Each point is reached from the start by the listed moves, each made once or not at all, plus a little noise. Say if it took an odd or an even number of moves. Then give how often each move was made.

Moves:
(1): [ 0.38  0.34 -0.02 -0.01  0.47]
(2): [-0.33  0.21 -0.49 -0.39  0.09]
Start: [-0.41  0.41  0.16  0.34 -0.16]
Points:
[-0.03  0.72  0.16  0.31  0.30] -> odd (1, 0)
[-0.40  0.40  0.14  0.34 -0.15] -> even (0, 0)
[-0.38  0.96 -0.32 -0.03  0.38] -> even (1, 1)

Moves:
(1): [-0.27 -0.13 -0.23  0.24 -0.30  0.26 -0.11 -0.15]
(2): [ 0.14  0.00 -0.24 -0.29 -0.31  0.08  0.00  0.16]
(3): [-0.23  0.00  0.04 -0.02 -0.81 -0.05 -0.33 -0.07]
(4): [ 0.22 -0.14  0.20  0.02  0.35  0.02 -0.09  0.38]
(5): [ 0.33  0.37 -0.20  0.01  0.05  0.25  0.05 -0.28]
(6): [-0.08  0.20  0.09  0.03  0.05  0.22  0.16 -0.07]
(7): [ 0.17  0.20 -0.20  0.18 -0.17 -0.09  0.26  0.04]
(8): [ 0.37 -0.43  0.35 -0.01  0.34 -0.03  0.27  0.14]
Start: [ 0.24  0.11  0.12  0.06 -0.39 -0.11 -0.03 -0.18]
Points:
[ 1.01  0.41  0.06  0.26 -0.13  0.16  0.76 -0.37] -> even (0, 0, 0, 0, 1, 1, 1, 1)
[ 0.47  0.57 -0.50  0.46 -0.82  0.37  0.14 -0.59] -> odd (1, 0, 0, 0, 1, 0, 1, 0)
[ 0.69 -0.05  0.04  0.31 -0.27  0.39  0.19 -0.54] -> odd (1, 0, 0, 0, 1, 0, 0, 1)
[ 0.10  0.70 -0.44  0.51 -1.54  0.50  0.01 -0.62] -> odd (1, 0, 1, 0, 1, 1, 1, 0)
[ 0.48  0.39 -0.33 -0.06 -0.84 -0.10  0.14  0.03] -> even (0, 1, 0, 0, 0, 0, 1, 0)
[ 0.73  0.19  0.19  0.60 -0.89  0.47  0.15 -0.15] -> odd (1, 0, 1, 1, 1, 1, 1, 1)

Moves:
(1): [-0.18  0.10  0.14 -0.37  0.13 -0.19  0.18  0.22 -0.02  0.16  0.21  0.15
  0.44  0.12 -0.25 -0.09  0.13  0.07]
(2): [-0.06  0.15  0.31 -0.08 -0.33  0.05  0.08 -0.01 -0.07 -0.26 -0.45 -0.19
  0.14 -0.11 -0.14 -0.04  0.10  0.15]
(3): [-0.20  0.09 -0.04 -0.07 -0.03 -0.02  0.15 -0.23  0.60 -0.44  0.31 -0.07
  0.06 -0.34 -0.18 -0.07 -0.05  0.01]
(4): [ 0.27  0.05 -0.10 -0.30  0.06 -0.28 -0.11  0.06  0.26  0.14 -0.11 -0.05
  0.06 -0.11  0.15  0.07  0.22  0.10]
(5): [-0.01  0.03  0.18 -0.26  0.03 -0.01  0.04 -0.11 -0.09  0.07  0.22 -0.07
  0.24 -0.11  0.13 -0.35 -0.01  0.08]
(6): [-0.19  0.17  0.09 -0.20  0.08 -0.10 -0.02  0.13 -0.28 -0.03  0.14  0.13
  0.05  0.19 -0.08 -0.15  0.17 -0.03]
(7): [-0.06  0.01  0.14  0.42  0.17 -0.11 -0.01  0.02 -0.11  0.02  0.18  0.26
  0.20 -0.11 -0.28 -0.35  0.32 -0.11]
(8): [ 0.09 -0.28  0.06 -0.26  0.13  0.13 -0.03 -0.21 -0.11  0.28 -0.20 -0.25
 -0.02  0.22 -0.05 -0.34  0.06  0.30]
(9): [-0.22 -0.20  0.33  0.54 -0.20 -0.20 -0.17 -0.19 -0.35 -0.18  0.19  0.03
 -0.07 -0.12  0.04 -0.29  0.00  0.31]
(10): [ 0.12  0.00  0.17 -0.39  0.14 -0.02  0.31  0.63 -0.29 -0.41  0.17 -0.07
 -0.09 -0.16 -0.10  0.22 -0.01  0.38]
(11): [ 0.17  0.25  0.38  0.23  0.07  0.06 -0.37  0.25  0.30 -0.03  0.18  0.27
  0.06 -0.13 -0.61  0.01 -0.23 -0.22]
(12): [ 0.54 -0.21  0.12 -0.03 -0.05 -0.01 -0.06 -0.15  0.01  0.01 -0.06 -0.14
  0.16  0.21  0.08  0.22  0.09  0.12]
(13): [ 0.17  0.32  0.01 -0.01 -0.19  0.02 -0.05  0.04 -0.12  0.18 -0.03 -0.27
 -0.08 -0.16 -0.08  0.17  0.23  0.28]
(14): [ 0.02 -0.02  0.14 -0.02  0.14 -0.07  0.41 -0.39 -0.18  0.12 -0.30  0.08
  0.09 -0.14 -0.20 -0.22 -0.15 -0.12]
(15): [ 0.20  0.11  0.16 -0.10  0.53 -0.08 -0.15 -0.23  0.31 -0.28 -0.09  0.32
  0.51 -0.06  0.14  0.19 -0.06  0.20]
(16): [ 0.04  0.14 -0.35  0.05  0.31 -0.38  0.26  0.05  0.05  0.09 -0.27 -0.36
  0.31  0.01  0.12 -0.08  0.08 -0.11]
(17): [-0.10 -0.47 -0.12  0.01  0.01  0.16 -0.16  0.19 -0.12 -0.09  0.27 -0.21
  0.07 -0.59 -0.45  0.09  0.05  0.05]
(18): [-0.06 -0.16  0.18  0.08  0.37  0.16 -0.05 -0.18  0.14 -0.22 -0.25 -0.07
  0.08  0.12  0.06  0.18  0.20 -0.26]
Start: [ 0.36 -0.31  0.04  0.05  0.06  0.34 -0.19 -0.39 -0.06  0.10 -0.02  0.07
  0.15  0.05 -0.07 -0.20 -0.12 -0.04]
Points:
[ 0.50 -0.53  1.62 -0.34  0.49 -0.03  0.04 -0.20 -0.82 -0.23  1.26 -0.08
  1.25 -1.08 -2.10 -1.35  0.50  1.10] -> odd (1, 0, 1, 0, 1, 1, 1, 1, 1, 1, 1, 1, 1, 1, 0, 0, 1, 0)
[ 0.50 -0.49  1.80 -0.31  0.86  0.35 -0.18 -0.29 -0.58 -0.63 -0.31 -0.13
  1.28 -0.97 -1.73 -0.34  0.20  1.09] -> odd (1, 1, 0, 0, 0, 0, 0, 1, 1, 1, 1, 0, 1, 1, 1, 0, 1, 1)
[ 0.29 -0.23  1.92 -0.98  0.66 -0.13  0.10 -0.20 -0.75 -0.25 -0.23  0.02
  1.10 -0.18 -1.10 -1.20  0.37  0.70] -> odd (1, 1, 0, 1, 1, 1, 0, 1, 1, 1, 1, 0, 0, 1, 0, 0, 0, 1)
